Each point is reached from the start by the listed moves, each made once or not at all, plus a little noise. Is the number of moves made odd or even? Then give how often each move was made.

Moves:
(1): .05  .73  -.56  -.14
(2): -.44  .15  -.50  .24
Start: .00  .11  -.03  .01
Points:
.05  .84  -.59  -.14 -> odd (1, 0)
-.44  .26  -.51  .25 -> odd (0, 1)

Moves:
(1): -.38  -.08  .42  .18  -.05  -.09  .11
(2): -.17  .27  .08  -.35  .12  .04  -.26
(3): .03  .40  .34  -.12  .23  .25  -.46
(4): -.26  -.25  -.69  -.20  -.10  .37  -.44
Start: -.07  .12  -.05  .17  .18  -.07  -.02
Points:
-.31  .28  -.38  -.13  .28  .55  -.94 -> even (0, 0, 1, 1)
-.05  .54  .26  .01  .44  .18  -.49 -> odd (0, 0, 1, 0)
-.65  .28  .47  .00  .25  -.14  -.18 -> even (1, 1, 0, 0)

Moves:
(1): -.16  .01  .07  -.03  .10  -.18  -.06  -.11  -.03  .01
(2): -.16  -.17  -.23  .35  .01  -.03  .00  .00  -.02  .04
(3): -.23  -.31  -.04  -.34  .16  .10  -.13  .00  .22  -.08
(4): -.11  -.01  -.01  .34  -.22  .17  -.25  .23  -.23  -.23
(5): -.02  -.02  -.36  -.02  .05  -.01  .47  .04  .00  -.11
(6): -.04  .08  .26  .00  -.27  -.35  .01  .10  .29  .29
(7): -.04  -.12  -.18  -.03  -.24  .03  -.04  .26  .11  .13
(8): -.19  -.10  -.07  -.41  .01  -.05  -.23  -.16  .43  .01
(9): -.07  -.01  .18  .05  .26  -.11  -.36  -.02  .06  -.01
Start: .19  .08  -.17  .05  -.02  -.21  .10  -.07  .11  .10
Points:
-.13  .05  .19  -.01  -.16  -.83  -.38  .20  .53  .53 -> even (1, 0, 0, 0, 0, 1, 1, 0, 1)
-.30  -.45  -.63  .09  .49  -.23  .07  -.03  .32  -.07 -> even (0, 1, 1, 0, 1, 0, 0, 0, 1)
-.47  -.31  -.04  -.66  .49  -.45  -.68  -.35  .77  .03 -> even (1, 0, 1, 0, 0, 0, 0, 1, 1)
-.22  -.12  -.58  -.03  -.22  -.63  .33  -.09  .80  .35 -> even (0, 1, 0, 0, 1, 1, 0, 1, 0)
-.02  -.21  -.94  .34  -.23  -.22  .49  .24  .17  .14 -> odd (0, 1, 0, 0, 1, 0, 1, 0, 0)
-.35  -.25  -.40  .27  -.73  -.46  -.41  .37  .66  .33 -> odd (0, 1, 0, 1, 0, 1, 1, 1, 0)
-.03  -.05  -.27  -.02  -.18  -.39  .04  .06  .21  .26 -> even (1, 0, 0, 0, 0, 0, 1, 0, 0)
